Every row gives one point. Two turns around zero, p and q, are shown by what they do to some points. Write where each new point lands after one turn and then the other. Backwards means that the second turn is done in reverse. Each puzzle has new turns, and all numbers are rounded.
(in the rows, 128 means zero)

Turn p:
[169 128 104] -> [121 148  85]
[107 122 165] -> [155 113 158]
[143 123 126] -> [133 131 113]
[110 167 131] -> [115 153 161]
[110 100 114] -> [115  95 124]
Turn q:
[105 127 110] -> [105 115 142]
[ 90 104 127] -> [123 104 166]
[154 126 123] -> [137 126 103]
[163 154 152] -> [147 166 102]
Where do these land?
p, then q: [110 150 148] -> [149 155 133]
p, then q: [126 129 149] -> [144 136 116]
p, then q: [102 155  96] -> [117 143 174]
p, then q: [147 115 121] -> [113 114 116]
p, then q: [174 124 148] -> [112 131  81]
p, then q backwards: [109  95 107] -> [124 107  90]

Turn p:
[162 143 142 100] -> [165 104 123 109]
[162 107 109 144] -> [135 103 149 161]
[ 94 124 129 119] -> [101 140 115 113]
[ 94 128 104 128] -> [ 98 141 104 138]
[130 113 174 160] -> [131 150 179 112]
[126 153 110 115] -> [139 130  97 133]
Turn q:
[134 103 140 129] -> [123 102 136 133]
[155 165 134 117] -> [138 151 144  91]
[137  75 136 173] -> [125  90 162 177]
[124 146 136 113] -> [120 139 120 108]
[117 151 132 128] -> [117 150 124 121]
[101 127  90 108] -> [145 136  82 139]
Where do these land?
p, then q: [136 156 113 124] -> [158 136 139 134]
p, then q: [131 138 108 150] -> [130 147 148 143]
p, then q: [107 150  95 129] -> [149 158 121 152]
p, then q: [123 121 157 129] -> [114 124 121 102]
q, then p backwards: [144  75 167 108] -> [152  76 122  87]

Turn p:
[159 138 127 116 129  82 140 111] -> [167 128 124 133 149 112 116  91]
[127 133 107 101 159 131 131 155] -> [157 119 107 124 130 123 130 167]
[106 120  99 110 103 140 116 146] -> [132 148 113 123  85 140 128 145]
[142 108 124 148 139 142  94 166] -> [109 117 135 123 117 121  84 164]
[153 113 118 162 126 159  92 121] -> [ 97 112 142 141 123 159  85 134]
[110 136 174  95 123 114 148 118] -> [135 139 131  88 146 113 168 108]
[148 165 132 168 106 138 143 108] -> [111 155 149 168 157 144 126 108]
[102 106 145 144 126 122 171 105] -> [118 111 152 139 118 111 174 105]
[106 130 109 126 127  93 109 116] -> [128 127  89 133 112 113 124 105]
[127 133 143 111 141 159 137 133] -> [128 125 137 111 143 145 146 152]
Turn q:
[ 31 124 145 122 125 137 147 121] -> [ 56 122 107 154 168 101 120 168]
[148 112 137 124 125 102 137 128] -> [133 106 129 131 102 122 131 110]
[133 165 120 119 115 127 116 137] -> [127 159 122  99 127 123 134 121]
[133 147 127 157 123 127 124 131] -> [136 158 128 140 126 126 121 117]
[151 109 134 125 162 119  81 136] -> [155 108 158 106 124 132  85 124]
[149  96 138 126 122 134 100 130] -> [145 110 132 122 104 149 104 141]
[100 102 119 124 131 134 148 146] -> [128 106 113 145 142 108 134 155]
[147 208 107 121 137 128 137 116] -> [126 181 142  94 151 126 164  88]
[143 103 109 130 118 126 144 107] -> [140 106 110 143 126 151 142 116]
[146 114 144 133 123 146 147 127] -> [134 124 140 147 110 142 145 141]
Where do these land?
p, then q: [150 133 133  97  99 156 153 136] -> [126 151 164 113 104 135 158 143]
p, then q backwards: [ 92 136 162  98 117 160 130 163] -> [125 167 138  84 109 165 129 149]
q, then p: [123 121 153  97 118 117 136 110] -> [120 130 131 114  94 125 157 126]
q, then p: [142 120 112 148 141 147 102 113] -> [117 116 135 121 151 156 107 144]
q, then p: [161  93 120 143 141 123 110 138] -> [128 120 156 116 127 146  86 117]
q, then p: [ 91 128 111 126 116  95 153 111] -> [127 100 100 161 104 119 146 116]
q, then p: [126 143 128 165 163 115 153 119] -> [103 107 132 145 164 114 132 100]
q, then p: [113 159  99 126 158 120  89 130] -> [143 104  86 102 162 136 119 127]
p, then q: [154 120 133 151  98 121 127 133] -> [103 147 142 124 115 139 101 121]

Turn p:
[147 142  74 126 136 169 130  88 152] -> [118 163  93 143  92 148 153  82 141]
[155 138 108 102 117 148 154 115 140] -> [152 151 122 140  97 116 131  99 138]
[119 113 138 104 160  95 111 141 110] -> [110 136 121 121 156 105  91 148 109]
[139 146 149 147 145 105 147 108 143] -> [137  93 120 135 146 132 115  94 125]
[130 110 117 140  93 107 118 136 115] -> [141 119 125 145 118 140 129 170 123]
[116 133 129 125  97 159 129  84 134] -> [113 113 129 139  86 118 166 114 131]
[149 148 172 160 154 119 130 156  86] -> [138 118 178 129 178 148 111 119  93]
[135  91 105 120 126 166 132 124 153] -> [134 152 106  94  88 136 142 125 130]
[ 98 128 154 120 123 109  86 177 135] -> [101 119 157 108 150 126 101 175 156]
[ 92 132 134 136 129 103 144 150 111] -> [136 116 130 128 170 111 140 153 133]
Turn q:
[139 115 106 112 126 141 143 150 117] -> [129 111 139 139 124 130 160 139 109]
[120 165 110 146 157 138 121 141 150] -> [116 170 106 141 126 127 131 161 132]
[116 153 102 117 107 104 118 114 111] -> [132 121 117 119 100 100 103 137 103]
[149 137 198 134 112 139 136 148 119] -> [141 135 130 113 103 155 150  83 173]
[127 161 166 116 133 157 152 140 168] -> [130 134 108 119 118 148 150 151 190]
[167 114 117 134 122 122 125 129 137] -> [140 119 105 139 146 134 142 111 111]
[113 138 127 152 124 108 145 116 125] -> [115 131 125 144 122 102 109 118 140]
[121  88 145 118 192 161 120  89 119] -> [ 76 132 158  92 184 156 128 132 128]
[117 120 105 133 102  59 109 139 121] -> [172 132 134 139 125  77 101 111  98]
[110  90 103 118 104 151 111 114 112] -> [127  95 157 135 131 152 104 138  95]
Where do these land?
p, then q backwards: [ 92 149  90 101 111 134 128 120 142] -> [130 162 138 146 147 122 172 144 146]
q, then p: [157 132 104 129 119 116 123 166 138] -> [168 138 127 153 137 147 135 117 110]
p, then q: [132 112 116 121  83 125 135 123 112] -> [147 123 122 160 108 126 146 102 128]
p, then q: [164 125 126 144 123 123 127 106 142] -> [119 109 122 138 125 159 112 119 107]
p, then q: [157 136 135  89 136 136 126 154 109] -> [141 158 106  96 106 128 115 108 135]
q, then p backwards: [130 124 145 153  96 140 152 127 164] -> [135 162 108 140 108  99 130 123 158]
p, then q: [134  88 144 128 155 152 114 132 109] -> [123 120 152  91  90 124 136 134 116]
q, then p: [104 105 149 133 158 122 127 100  93] -> [ 83 102 136 118 137  89 120 124 125]
p, then q: [106 132 138 107 203 113 139 149 120] -> [109 164 131  74 148  91 123 155 108]
p, then q: [140 182 117 175 100 156 150 131 130] -> [ 89 108 101 149 151 159 138 111 177]
q, then p: [ 91 125 143 128 125  91  87 101 147] -> [ 84 140 141 143 121 139  72 127 133]

Turn p:
[152 143 102 159 100 139 122 148 106 153 127] -> [161 142  79 131 114 129 106 131 119 118 145]
[133 170 101  96 164 142 103 131  98 131 142] -> [129 129 112 175 183 144 114 146 109 136 120]
[155 122 149 105 103 144 137 112 115 150 102] -> [143 130 118  82 139 154 116 109 123 148 116]
[154 134 123 148  99 103 148 131 165 124 113] -> [158 134 118 107 113 102 158 101 140 107 127]
[138 104 133 112 117 106 108 121 128 160 110] -> [130 129 132 120 118 128 104  84 114 143 112]
[111 102 125 160 159  98 145 129 118 102 104] -> [135 102 153 154  79 140 152 136 137 124 114]
[137 155 138 127 111 112 130 121 147 149 154] -> [140 168 133 124 146 110 130 111 134 126 144]
[123 110 151 152 156 175  96  96 111 112  95] -> [107  76 137 123 125 188 118 126 128 122 160]
[ 97 124 151 157 170 158 169 157 155 101 127] -> [108  99 139 133 114 124 154 171 197 129 139]
[138 140 110  97 120 110 143  90 137 147 165] -> [146 156 149 124 160 100 139 122  96 157 136]
[ 85 164 122 124 114 154 114 147  97 112 142] -> [ 88 157  96 146 137 147 128 168 119 118 134]
[139  91 161 106 136  99 138 112 147 105 155] -> [126 126 195 105 130 107 127 125 128 121 109]
[102 106  98 121 113 123 114 169 141 119 128] -> [ 96 120 103 139 105  90 120 133 121 117 107]
Turn q:
[135 174 143 168 145 122 111 160  99 145 138] -> [107 140  95 142 160 134 125 127  81 114  90]
[138  99 153 132 163 155 108 105 134 130 120] -> [132 147 150  90 130 165 113 121 138 144 113]
[119  96  83  94 120 135 129 138 125 122 121] -> [137 129 147 135  90 129 159 158 135 135 155]
[126 104 123 104 122 133 164 101 106 153 121] -> [152 102 156 100 116 105 153 121 124 143 129]
[102 156 158 185 139 101 113 166 147 137 121] -> [ 79 114 104 149 188 147 107 139 120 113 113]
[113 129 115  73 106 117 123 126 140 131 152] -> [144 133 121 125 108  92 118 153 129 137 172]
[146 102  89 100  98 130 158 126 144 135 166] -> [183 122 152 161 107 100 133 144 137 140 148]
[110 142 124 159 149 136 108  91 137 107 118] -> [119 116  94 117 124 172 119 104 143 139 125]
[127 145 164 172 137  93 115 150 106 101 133] -> [101 123 113 136 157 149 106 111 102  74 118]
[142 136 104  85 131 119 160 139 149 118 127] -> [154 142 122 133 123  96 155 146 160 115 142]
[123 130 170 158 127 180 125 117 112 116 106] -> [ 97 146 145 115 142 151 130  71 120 148 117]
[155 122 110 106  97 116 123 120 136 140 113] -> [129 122 138 136  91  96 121 140 145 130 116]
Where do these land?
p, then q: [167 125 155 131 101 150 123 134 120 113 121] -> [135 173 128 116  97 128 133 133 143 122 147]
q, then p: [114 147 120  83 148 118 108 122 118 152 130] -> [133 150 104 141 139 104 115 135 113 138  86]
p, then q: [ 83 162 132 132 126 127 138 111 117 163 120] -> [139 114  99 145 154 115 139 120 112 175 118]
p, then q: [160 115 105 156 103 104 119  92 150 111 112] -> [169 118 149 118  97 112 125  89 122  96 133]
p, then q: [170 101 116 169  97 132 118 152 147 136 137] -> [148 133 125 145  75 120  92 138 137  93 141]
q, then p: [102 157 147 100 166 128 140 148 161 120 148] -> [142 123 131 178 171  95 133 146 140 133 123]
p, then q: [149  93 140 160 137 142  99 131 136 110 117] -> [132 139 161 131 102 149  98 118 134 121 160]
q, then p backwards: [ 96 166 159 126 166  95 164 150  91 151 159] -> [172 158  84  91  96 161 113 104 144  94 142]
q, then p: [157 111 109 141 118 172 122 114 115 106 145] -> [152 144 112  93 136 158 131 117 125 123 166]
q, then p: [115 141  98 111 137 128 151 124 109 142  86] -> [136 135 125 107 106 103 152 138 132 163  99]
p, then q backwards: [102 102 151 109 140 100 155 122 154 145 144] -> [145 108 142 109  99 165 137 126 139 151  96]
q, then p: [121 115 104 117  99 140 101 135 119  89 117] -> [112 166 117 105 115 119 136 146 118 113 161]

Turn p:
[149 154 105 119 120 101 114 106 146 141 144 148 113 125] -> [147 129 118 110 146 114 161 141 153 111 111 124 133 156]
[152 119 125 155 134 176 120 109 129  88 124 134 138 155] -> [147 106 168 148 134 110 143 132  81 116 148 131 123 108]
[109 134 134 105 163 131 113 137 113 140 134 120 134 150] -> [140 155 140 127 117 110 104 138 141 155 120 138 137 112]
[148 138 116 138 136 206 122 114 118 144 105 127 131 121] -> [172  80 153 162 131 126 122 105 122 130 121 158 118 108]
[125 123 160 143 135 108 141 127 128 147 139 110  97 111] -> [116 163 125 144 119 152 134  98 148 124 134 122 128 144]
[155  93 126 114 132 112 111 132 130  96 117 182 108 122] -> [ 95 134 159 105 166 129 146 150 118 105 106 134  93 123]
[114 136 128 107 113  95 148 109 107 139 125 121 127 145] -> [119 140 112  97  91 125 131 133 139 122 130 145 141 142]
[ 88 143 155 115 117 143 140 128 137 116 132 122 155 140] -> [117 118 127 137  99 112  89 138 132 117 143 109 152 116]
[136 131 108 105 127 180 209 158 151 120 127 148 150 142] -> [143  84 143 119 132 181  91 145  96 105 109 134 186 103]
[141 136 150 135 124 117 114 155 115  65 136 111  72 109] -> [120 156 144 119 119 150 163 113 128 116 132  71  86  89]
[146 146 117 112 140  92 115 117 141 153 104 125 151 124] -> [128 122 115  94 154 106 134 119 157 147 135 145 144 143]
[ 68  51 116 102 113 113 118 104 154 107 147 113 147 148] -> [101 171  81 127 128  91  75 153  75  93 135 139 116 133]
[ 76 131 116 180 137 109 118 132 118 165  96 121 153 122] -> [ 96 115 100 153 112 100 121  98 119 187 115 133 140 158]
[153 141 120 173 119 111 123 140 111 148 148 125 140  71] -> [118 110  96 163 147 157 175 127 153 156 140 123 120 140]
[160 146 145 119 109 124 114 152 125 151 141 113 105 135] -> [160 136 139 115 125 155 130 129 158 137 142 111 108 148]
Turn q:
[169 169 153 112 126 122 113 171 149  99 136 162 111  98] -> [146 137 178  75 163 154 145 145 121 147 132 161 120 109]
[116 101 138 129 123 137 125  81 134 148 149 125 153 128] -> [137 134 106 150 132  99 137 116 128 104 161 101 123 144]
[112 117 106 149  93 159 152 130 142 149 143  93 145 149] -> [125 108  99 166 127 155 115 122 110  78 119 116 117 135]
[123 115 126 146 143 131 114 128 137 147  90 116 155 116] -> [ 99 121 126 126 140 128 127 105 132 126 126 105 164 149]
[155 113 157 132 144 135  94 135 154 136 119 119 143 150] -> [123 130 150 101 143 112 133 129 106 110 120  83 144 125]
[107  84 113 119  91 126 136 102 120 124 120  82 124 123] -> [115 118  81 154 111 142 103 155 146 120 155  97 127 132]
[149 174 182 134 164 174 102 153  76  83 104 148 102 151] -> [107 130 143  77 107 110 178 124  96 151 103 157 152  44]
[119 120  97 123 122 116 116 111 144 127 130 101 146 172] -> [111 136 125 143 106 112 100 152 113  97 117 113 125 155]
[168 178 161  92 173 110 141 143 143 121 123 134 148 101] -> [122 112 170  99 182 102 126 128  95 175 137 156 126 127]
[112 145 136 104 141 110 119 167 106 141 152 144 109 108] -> [165 114 159 114 106 137 114 110 131 157 140 152 129 118]
[116 133  97 140  97 123 115  99 116 140 127 128 145 122] -> [124 151 115 160 120 132 123 132 140 104 146 142 150 146]
[150 123 125 132 125 104 159 160  84 111 142 167 113 123] -> [144 120 160 144 127 131 135 134 175 150 109 156 109  90]
[ 99 122 134 164 107 105 140 100 146 141 125 104 119 147] -> [126 139 109 170 109 145 145 138 113 132 121  96 123 160]
[127 116 104 115 116 136 147 112 130 158 115 141  95 135] -> [160 133  87 134 132 126 115 132 145 130 102 132 134 138]
[ 80  98 114 128 114 140 138 110 155 119 115 132 150 144] -> [111 107  96 129 107 124 142 132 143  96 131 116 116 173]
[146 141 107 130 169 121 138 146 114 104 159 152  89  82] -> [134 157 145 105 137 139 112  96 152 170 128 164  88 103]
Where do these land?
q, then p backwards: [151 144 135 154 111 141 131 156  93 125 102 117 144 110] -> [140 131 136 132 164 139 170 136 123 113 125 144 147  97]
p, then q: [115 116 111  93 174 115 132 139 146 113 159  94 142 126] -> [109 142 158 119 151 131  98 101 114 136 148 174 149 138]
q, then p: [128 165 138 143 110 159 129 149 134 113 128 164 137 111] -> [107 112 157 136 127 144 125 142 128  94 108 148 153 101]
q, then p: [140 127 179 128  96  87 142 128 165 125 126 138  93 149] -> [155 131 152 112 125 198 111 101 127 160 141 132 135 124]
p, then q: [118  84 109  91 145 131 140 138 128 126 156 132 155 163] -> [132 121 176 100 115 131 122 111 136 123 131 168 163 106]
p, then q backwards: [128 106 150 142 107  97 119  97 183 118 102 123 139 142] -> [123 122 122 115 156 145 103  98 166 135 131 118 184 114]
p, then q: [115 149 123 157 130 142 139 158 116 147  85 155 113 111] -> [129 116  80 135 128 119 146 123 139 124 123  84 160 143]
q, then p: [136 169 116 126 131 169 163 117  93 137 104 134 130 113] -> [ 93 103 120 144 152 112 150 141 121 136  84 163 144 130]
q, then p: [110  75 131  58 162 130 100 112 119 132 156 112 137 121] -> [150 184  82 101 148 116 140 163 146 112 152 114  91 149]
p, then q: [139 144 139 126 127  92  93 116 147 132 124 129 124 166] -> [148 115 155 136 124 106 112 161  93 147 120 123 116 138]
p, then q: [ 91 102  92  73 122 136 117 130 125 134 165  90 129 135] -> [123 168 157 102 137 157  88 141 143 121 119 175 160 118]
p, then q: [153 142 123 175 134 174 124 129 113 133 120 122 100 121] -> [131 142  98 159 160 124 159 120 136 138 115  97 125  96]
p, then q: [121 123 160 144 119  87 123 109 160 160 161 123 137 141] -> [119 133 161 145 101 117 126 138  81  98 104 138 106 146]
q, then p: [166 138  98 155 119 122 128 121 116 130 118 147 116  96] -> [134 104 147 149 151 104 129 114 151 134 111 115 164 122]
p, then q: [109 137 117 155 133 138 139 123  81  93 115 142 126 115] -> [133 106  99 160 128 160 146 123 163 144 142 129 137 132]
